Every row gives one point. Each copy is the shape, with its points in the same order, stretched, turned, moved and blurred by noise. Some copies are also mirrored. Which?

Shape, 8 rows:
[[-1.12  0.67]
 [ 0.15 -2.33]
 [ 0.61  1.02]
 [ 0.71 -3.20]
 [ 0.03  1.34]
 [-1.00  0.93]
 [ 0.10  0.15]
 [ 0.72  0.08]]
Copy 1 (8 x 2):
[[-0.34  1.26]
 [-1.59 -2.30]
 [ 1.23 -0.14]
 [-1.77 -3.59]
 [ 0.94  0.68]
 [-0.04  1.30]
 [ 0.12 -0.24]
 [ 0.63 -0.89]]
Copy 1 is: only turned
Copy 2, 8 rows:
[[-0.92 -1.45]
 [ 2.99 -0.35]
 [-1.37  0.68]
 [ 4.14  0.29]
 [-1.77  0.05]
 [-1.29 -1.30]
 [-0.22 -0.03]
 [-0.17  0.70]]
Copy 2 is: only turned

Shape:
[[ 1.76 -0.83  0.33 -0.08]
 [-1.89 -1.09  0.35 -0.20]
 [ 1.29 -1.79  0.98  0.45]
 [ 0.92 -0.36 -0.65 -0.28]
 [ 1.86  0.27  0.91  0.10]
 [ 1.47  0.08  1.18 -0.05]
 [ 1.44 -0.70  0.08  0.70]
 [-4.94 -0.78 -0.11  2.70]
 [ 0.04 -0.55  1.18  0.03]]
Copy 1 (9 x 4):
[[ 0.89 -0.97  1.37 -0.57]
 [ 0.47  2.58 -0.01  0.44]
 [ 1.81 -0.13  1.92 -0.61]
 [ 0.30 -0.44  0.42  0.46]
 [ 0.52 -1.25  1.04 -1.64]
 [ 0.37 -0.95  0.99 -1.67]
 [ 1.70 -0.70  0.82 -0.19]
 [ 3.59  5.25 -2.99  1.44]
 [ 0.75  0.66  0.75 -1.05]]
Copy 1 is: only turned
Copy 2:
[[-1.69  0.56 -1.15  0.16]
 [-0.95 -0.20  0.40 -1.70]
 [-2.54  0.80 -0.04  0.23]
 [-1.10 -0.32 -1.42 -0.36]
 [-0.69  1.22 -0.87  0.50]
 [-0.67  1.38 -0.66  0.22]
 [-1.66  0.18 -0.53  0.55]
 [-0.29 -1.54  3.66 -1.08]
 [-0.95  0.95  0.05 -0.59]]
Copy 2 is: mirrored
Copy 3 (9 x 4):
[[ 0.42 -0.10  1.89  0.13]
 [-1.31 -0.03 -1.07  1.93]
 [-1.12 -0.24  2.48  0.97]
 [ 0.83  0.82  0.71  0.36]
 [ 0.79 -0.37  2.04 -1.19]
 [ 0.52 -0.69  1.89 -0.43]
 [-0.20  0.38  1.49  0.03]
 [-4.10  1.13 -4.04  1.60]
 [-0.38 -0.60  0.85  0.56]]
Copy 3 is: only turned
Copy 4, 9 rows:
[[-0.48 -1.47  1.30 -0.76]
 [ 0.50  0.02 -2.23  0.85]
 [-0.37 -2.11  1.00 -0.30]
 [-0.86 -0.34  1.22 -0.36]
 [ 0.14 -0.70  1.34 -1.08]
 [ 0.43 -0.74  0.84 -1.07]
 [-0.56 -0.84  1.48 -0.19]
 [ 3.16  2.28 -4.35  4.28]
 [ 0.71 -0.54 -0.70 -0.39]]
Copy 4 is: mirrored

Shape (13 x 8):
[[-1.01 -0.24  0.69 -1.42  0.65 -0.56  0.27 -0.27]
 [-1.95 -0.16 -0.67 -1.51  0.24 -1.06 -0.49 -0.75]
 [ 1.65  0.66  0.10  1.06 -2.65 -1.37  0.64 -0.72]
 [-1.96 -1.25 -0.54  0.35  1.68 -1.06  0.42 -0.21]
 [ 1.04 -0.26 -0.88  0.08  0.44  2.48  1.24  0.37]
 [ 2.07  1.13 -0.87  0.42 -1.45 -0.02 -0.77 -1.14]
 [-0.42  1.86 -0.60  0.21  0.09  2.68  0.91  1.38]
 [ 0.94 -0.33 -0.86  0.58 -0.58  3.61  1.13 -1.06]
 [-0.14 -1.55 -0.84 -0.01 -0.76  2.31  0.06  1.36]
 [ 1.17  0.78 -0.29  2.13 -2.11  0.38 -1.34 -1.50]
 [-0.15 -0.05 -0.59  1.26 -2.24  0.28  0.42 -1.58]
 [-1.19 -0.05  2.71 -1.04  1.67 -0.72  0.24 -0.35]
 [-1.69 -0.17 -0.51 -0.99  1.84 -0.16 -0.41  0.33]]
Copy 1:
[[-0.80 -0.09 -0.29  1.72 -0.59 -0.99 -0.35  1.21]
 [-2.53  0.54 -1.01  2.12 -1.03 -1.48 -0.28  2.20]
 [-0.70  0.40  1.26 -1.17  1.90  2.00 -1.28 -0.11]
 [-2.49 -0.65 -0.65  1.11 -1.68 -2.17  0.92  0.12]
 [ 1.26 -2.61  0.38 -2.60 -0.43 -0.33  1.27  0.32]
 [-0.35  0.46 -0.33 -1.62  2.56  0.60 -0.42  0.37]
 [ 2.43 -0.55 -0.20 -2.25 -1.70  0.24  1.14  0.62]
 [ 1.26 -2.16  1.45 -3.91  0.24 -0.84  2.58  0.84]
 [-0.10 -2.42  0.35 -0.94 -1.42  0.99  2.55  2.31]
 [-0.70  1.35  0.37 -2.08  2.72  0.80  1.61  0.20]
 [-1.49  0.23  1.40 -1.73  0.60  0.31  1.06  0.98]
 [ 0.45  0.78 -0.06  2.23 -0.11 -1.52  0.00  0.04]
 [-1.26 -0.25 -1.68  1.49 -1.51 -1.77  0.59  1.14]]
Copy 1 is: only turned
Copy 2:
[[-1.10  0.58  0.88  1.65 -1.10 -0.18 -0.42  1.02]
 [-2.08  1.47  1.40  1.00 -0.30  0.38 -0.38  0.55]
 [-0.86 -1.51  0.57 -1.01  1.83 -4.71  2.31  2.09]
 [-1.85  0.71  1.73  1.48  0.39 -0.78 -2.49 -0.91]
 [-1.10 -2.83 -1.67  1.68  0.84 -0.19  0.61 -2.45]
 [ 0.41 -1.95 -0.56 -1.00  2.79 -2.12  2.23  0.31]
 [-0.42 -1.09  0.19  3.91  1.15  0.04  1.66 -1.91]
 [-1.41 -4.13 -0.88  0.87  0.58  0.66  1.50 -3.16]
 [-1.82 -0.61 -1.52  0.79 -1.19  0.02  0.15 -2.59]
 [ 1.08 -1.55  0.69 -1.08  1.87 -2.80  1.44 -0.36]
 [-1.94 -1.56  1.28 -0.36  1.04 -2.32  1.80 -0.45]
 [ 1.31  0.29  1.61  2.64 -1.74  0.36 -1.57  2.02]
 [-0.83  1.08  0.71  2.12  0.22  0.95 -1.40 -0.64]]
Copy 2 is: only turned
